Each row is a point. The window is the flat piece filled in between its corners: a triangle in 3 columns, a solid with four corners in 4, and so on. A path goes straight from each point to the next, and from the last back to the first. List the points from which the path goes on through the window.
In the rows, zero is written as 100.

Window:
array([[ 49,  99,  81],
       [152,  68, 116],
       [ 70, 139,  94]])
Path:
(1): [121, 131,  84]
(2): [ 85, 132,  62]
(3): [ 50, 135, 142]
(4): [ 58, 122, 115]
(5): [ 92, 147,  47]
(6): [ 79, 137,  73]
(7): [ 55, 124, 133]
(8): [ 78,  86, 135]
(9): [100,  93,  48]
(10): [121,  88,  66]
(11): [106,  81, 121]
(12): [ 82,  83, 135]
(13): [106,  87,  80]
(14): [ 38, 134,  41]
(15): [  5, 137, 122]
(16): [ 84, 125, 137]
Through the window after points: 2, 4, 6, 8, 10, 12

Window:
array([[143, 138,  59,  87,  86,  83],
       [ 45,  78,  58, 104, 115, 121],
       [171, 195, 141,  50, 129,  75],
       [110, 131, 124,  76,  52,  73],
       [104,  36, 165, 140, 159, 118],
       [112,  43, 135,  75, 139, 102]])
Path:
(1): [ 73,  57, 123, 101, 156,  49]
(2): [ 59,  49,  80, 108, 130,  35]
(3): [ 95,  57, 100, 102, 105, 157]
(4): [126,  85, 145, 110, 133, 137]
(5): [ 98,  78, 134, 110, 151,  49]
(6): [ 84, 102,  96,  94, 112,  78]
(7): [110, 104,  95,  92,  84, 152]
(8): [128,  95, 134, 101, 106, 133]
(9): [103,  94, 123, 110, 151,  24]
(10): [110, 116, 139,  82, 122,  67]
(11): [146, 121, 128,  63,  76, 156]
(12): [147,  94, 117,  90, 113, 159]
(13): [ 82,  78,  89,  96, 148,  49]
(14): [125, 129,  63,  91, 101,  51]
(15): [144, 129,  78,  84,  87, 110]
(16): [ 93,  57, 134,  79, 123, 160]
Through the window after points: 4, 6, 8, 14

Window:
array([[ 86, 143,  96, 195, 120, 131,  97, 138],
       [ 78,  86, 127, 106, 112,  96,  84, 124],
       [140,  83, 120,  39,  35, 145, 113, 136],
       [ 64, 129,  58, 129, 128, 148, 161, 133],
       [187, 156, 156,  42,  83,  33,  93,  92],
       [132, 121, 132,  47,  11,  57, 122,  92],
       [ 97, 111,  46, 155, 126,  99,  62, 124],
       [143,  36, 112, 104,  67, 106, 131, 125]])
Path:
(1): [143, 109, 127,  72,  56,  74,  84,  65]
(2): [108, 105,  76, 125, 105, 116,  82, 102]
(3): [104, 114,  70, 125,  97,  85,  89, 161]
(4): [ 99, 128, 104,  88,  86,  71, 113, 165]
(5): [ 93, 134, 110, 107, 101, 119, 100,  74]
(6): [133, 130, 113, 114,  93, 107,  94,  86]
(7): [125, 129,  91, 120,  87,  74, 121, 170]
(8): [ 97, 108,  55, 124, 114,  78,  85, 169]
(9): [112, 114,  85, 139,  98, 124,  78,  70]
(10): [ 93, 103,  99, 114, 115, 121, 103,  87]
(11): [ 91, 101,  92, 120, 105,  98, 101, 150]
(12): [104, 115, 106,  97,  68, 100, 140, 170]
(13): [118, 105, 128,  85,  98, 155, 112,  75]
(14): [133, 100, 103,  89,  65, 114, 118,  83]
(15): [125, 110,  95,  94,  64, 101, 122, 162]
(16): [137, 118, 125,  83,  56,  57,  92, 127]
Through the window after points: 2, 8, 10
